Each row of a before or after table is a point. One or more steps were done to the points. Then noise was added and the rows were shuffled. The steps act on how far a point lies along the listed directions, d1 being the first. Name the steps. A step turns or swaps two directions, mirrors them in a line or flattens them onto one, adds a multiple of one to another, or multiplies one. Angles are multiples of 10 degrees, from the lower direction toward the higher: turns from -170 to 170, lines from 10 to 170 but not 90. Use the fewest steps. Two steps may share a direction if one is a turn and the other turns, adds or multiplies; they go together, in the order done. Otherwise the lowest direction goes first.
In the rows, zero is written as 128.

Directions:
(1): [ 89 138]
(2): [138 167]
Before (9 x 2):
[[107 105]
 [165 113]
 [129 176]
 [ 94 156]
 [106  85]
 [123 130]
 [105 161]
 [165 111]
 [ 99 160]]
After (9 x 2):
[[ 89 152]
 [117 166]
 [120 174]
 [111 166]
 [124  87]
 [181 125]
 [130 132]
 [158 132]
 [124  88]]
Steps: swap d1 and d2

Directions:
(1): [132 175 149 105]
(2): [101 157 104 160]
(3): [172 138 135 161]
(4): [150 135  82 106]
Before (11 x 4):
[[168 170 151 119]
 [142 126 131 110]
 [157 131 140  91]
 [160 145 186 136]
 [110  66  94 129]
 [100 164 143  81]
 [158 158 140 120]
 [148 169 137 102]
 [140  92 187 149]
 [113  71 157 117]
 [171 119 145 129]]
After (11 x 4):
[[118 107 137  91]
 [171 125 119 121]
 [153 145 116 155]
 [145 133 113 126]
 [131 117 216 175]
 [170 131 133 152]
 [140 117 123  97]
 [150 137 109 147]
 [136  98 189 126]
 [137 131 175 180]
 [154 119 125 121]]
Steps: multiply d1 by 0; turn d2 and d3 by -40 degrees; multiply d4 by 1.6

Directions:
(1): [131 159 180 103 102 151  98 125]
(2): [162  89 148 157 135 172 126 150]
(3): [143 128 161 127 111 116 194 112]
(4): [159 139 102 113  86 117 132 178]
(5): [176 177 120 156 152 122 123 112]
Before (9 x 8):
[[119 114 173 135 143 139 125 112]
 [168 160  86 113 103 134 112 166]
 [153 172  71 132 144 100 128 128]
 [176 168 179 149 171 150 100 103]
 [140  83 129 130 135 147 166 148]
 [109 155 148 107 140 122 104  97]
 [152 167  89  99  82 126 116 142]
 [110 140  91 113 131 114 114 154]
 [102 103  90 123 151 110  93 134]]
After (9 x 8):
[[183 105 177 123 110 171 120 180]
 [122 120 140  99  92 124 115 166]
 [122 118 160 150 170 163 142  74]
 [139 129 127 132 132  79 176 118]
 [142 157 135 147 166 158 120  61]
 [183 152 119 180 189 144 143 102]
 [182 173 138 120 121 128 126 128]
 [ 70  77  98  88 126 128 127 150]
 [129 148 134 143 163 114 164 105]]
Steps: turn d2 and d5 by -70 degrees; multiply d5 by 1.6; turn d3 and d4 by 170 degrees

Directions:
(1): [125 155 114 112  69 100 110 112  85 140 109  94]
(2): [138 137  75 160 111  97 178 153 122 117 136 159]
(3): [160 187 157 132 140 130 159 146 138 118 150  82]
(4): [101 137 123 176 132 172 157  81 106 155 131 117]
Before (10 x 12):
[[104 115 159 115 128 157  95  96 129 146 117 114]
 [100  91 125 142 137 162 106  81 131 146 119 142]
 [122 162 145 125 132 148 134 110 125 151 134  82]
 [123 118 116 125 120 126 114 131 119 122 118 125]
 [119 129 130 124 104 145 101  95 112 152 122 103]
 [140 108 119 138 128 143 124 131 148 126 136 152]
 [158 185 128 136  96 114 165 123 110 124 134  85]
 [108 152 132 172 143 144 180 112 116 139 145 125]
 [133 159 136 170 147 157 169 108 136 130 155 109]
 [ 99  88 148 139 164 170 118  89 144 147 140 155]]
After (10 x 12):
[[ 79 153 112 228 139 183 209  62  89 168 144 124]
 [ 84  99 104 169 147 168 147  85 121 165 132 146]
 [135 129 136 120 132 131 109 134 130 116 123 107]
 [105 112 136 148 138 180 111  79 132 164 132 113]
 [ 91 138  84 226 130 179 198  64  98 159 145 137]
 [ 94 151 130 164 108 175 124  45  92 170 123  84]
 [ 87 155 115 161  86 149 137  46  68 178 124  97]
 [150 140 124 129  99 124 121 136 126 129 131 116]
 [128 101 122 167 172 160 169 119 156 120 139 169]
 [ 88 106 133 133 106 159 102  76 106 154 113 125]]
Steps: turn d2 and d3 by 120 degrees; turn d1 and d2 by -140 degrees; multiply d4 by 2.5

Directions:
(1): [211 109 107 152 172  99 142 134 108 163 128 128 143 154 146 130 117 133]
(2): [143 184 136 179  81 104 113 115 119 157 102 125 124 113  93 167 107 125]
(3): [118 129 118 159 164 125  90 131  87 125 180 100 140  80  95 118 162 148]
(4): [141 106 119  80 147 149 102  81 140 141 156 109 114 128  95 181  85 112]
(5): [107 107  82 121 127  58  77 148 170 138 116 129 101 115 140 117 116 135]
(6): [131 173 111 145 147 124 152  89 173 133 184 185 112 121 130 107 129 120]
Before (8 x 18):
[[145  73 112  66 163 125  93 118 139 134 131 125 113 158 127 149 111 133]
 [151 129 136 123 139 144 116  93 118 154 171 100 124 118 101 169 120 120]
 [ 77 156 128  71 136 164 143  86 188 113 169 170  92 114 116 125 108  95]
 [145 101 145 132 164 156 130 146  93 109 130 106 136 119 148  97 152 144]
 [157 128 143 140  91 129 138 136 116 144  70 131 139 144 121 138 127 125]
 [127 141 141 140 127 143 127 132  76 131 128 106 140 106 111 159 155 149]
 [ 95 107 162 105 111 154 115 137 135 117 128 109 123 131 130 123 135 126]
 [104 135 108 124 160 117 112 120 133 139 206 126 110  93 106 119 131 130]]
After (8 x 18):
[[136 161 102 112 147 113 127  77 175 162 207 157  91 114 102 152  83 108]
 [146 106 142  64 129 164 149  82 163 144 149 124 109 162 134 173  92  98]
 [188 218 107 149 137 107 186  62 208 180 157 224  92 148 131 140  71  86]
 [139  97 138 102 150 156 124 135  71 129 124  88 144 124 120 168 144 147]
 [110 114 141  65  72 126  96 115 164 132  62 135  97 168 118 182  82 116]
 [157 117 159 148 103 120 111 146 106 156  94  94 136 141 122 153 116 129]
 [111 135 164 145 111 161  94 134  83 112 111  79 129  88 100 139 138 139]
 [128  78 145 119 123 146 134 172  92 112  83 109 153 139 142 100 165 141]]
Steps: turn d1 and d2 by -150 degrees; multiply d4 by 1.6; turn d3 and d4 by 50 degrees; multiply d6 by 2

Directions:
(1): [101 111 153 136 158 117 172 125 138 111  77 107 161 177 143 102 138  97
 163 157 122 147 102  79]
(2): [154 100 178 156 141 127 165 174 100 169 109 102 141 108 125 110 162 171
  85 125 105 116 116 153]
(3): [105 161 125 120  46 111 119 179 158 145 124 113 143 136 138 100 144 111
 116 105 126 190 118 136]
Before (11 x 24):
[[128 179 147 120   7 120 115 242 152 202 148 106 139 109 134  99 174 156
   52  86 108 212 114 176]
 [ 89 147 126 119 123 119 123 119 144 129 111 119 143 163 146 115 137  79
  167 132 129 181 132 113]
 [118 158 122 140  68 118 130 184 136 182 115 107 130 122 129  98 160 139
   81  83 124 174 122 130]
 [149 141 161 139  47 112 120 213 138 176 130 114 128  83 119 108 161 164
   45  94 116 168 138 183]
 [137 167  72 109 128 143  52  51 154  88 167 186  77 131 106 167 101  78
  145 130 169 111 165 112]
 [ 96 154 122 133 103 113 116 124 121 135 165 126 141 121 135 137 118 132
  118 136 119 134 119 153]
 [103 148 131 146  61 101 136 179 158 134 124  98 156 154 143  89 154 106
  120 100 129 202 109 115]
 [145 130 103 127 168 136 106  87 131 120 150 169 114 103 123 139 122 119
  149 130 151  90 151 140]
 [113 150 127 123 128 122 134 158 120 142 161 132 133 129 118 111 133 131
  109 131 113 114 116 119]
 [130 144  90 123 137 143  89  88 122 107 153 163 105 113 109 162 103 118
  140 125 132 101 150 146]
 [117 135 134 138 112 123 137 143 116 146 131 128 127 123 123 134 139 148
  110 134 121 122 116 147]]
After (11 x 24):
[[ 95 154 123 132 111 107 124 124 120 129 157 118 146 125 138 132 117 130
  128 145 119 138 112 144]
 [107 160 118 141  69 123 124 182 145 173 115 107 134 125 128  99 157 135
   89  81 129 177 133 128]
 [111 185 139 120   6 115 122 233 166 196 137 100 149 128 139  92 170 138
   65  91 110 226 104 152]
 [130 141 155 144  54 104 129 208 156 160 111 107 144 104 128 100 155 141
   69 104 119 187 128 155]
 [120 146 129 119 129 121 132 157 117 142 165 138 136 130 123 114 133 130
  113 135 112 109 112 110]
 [119 137 135 130 113 119 138 144 118 142 128 125 130 134 133 131 133 143
  119 139 127 127 116 147]
 [131 146  99 119 148 134  85  67 154  93 126 164 104 150 109 144 122  77
  146 143 152 123 144  92]
 [115 152 116 137  55 109 112 179 152 142 149 105 138 128 133  98 137 116
  101  95 132 184 126 135]
 [119 135 115 129 144 134 120  97 120 107 123 156 126 138 116 143 113 116
  150 137 124 115 131 123]
 [114 150 120 125 119 125 104 117 134 143 133 132 121 135 133 129 135 104
  152 124 129 171 141 144]
 [141 121 112 132 173 131 125  86 140 122 125 160 130 121 132 128 126 110
  152 135 147 101 142 129]]
Steps: flatten d1 and d3 onto the line at 100 degrees; multiply d2 by 0.7
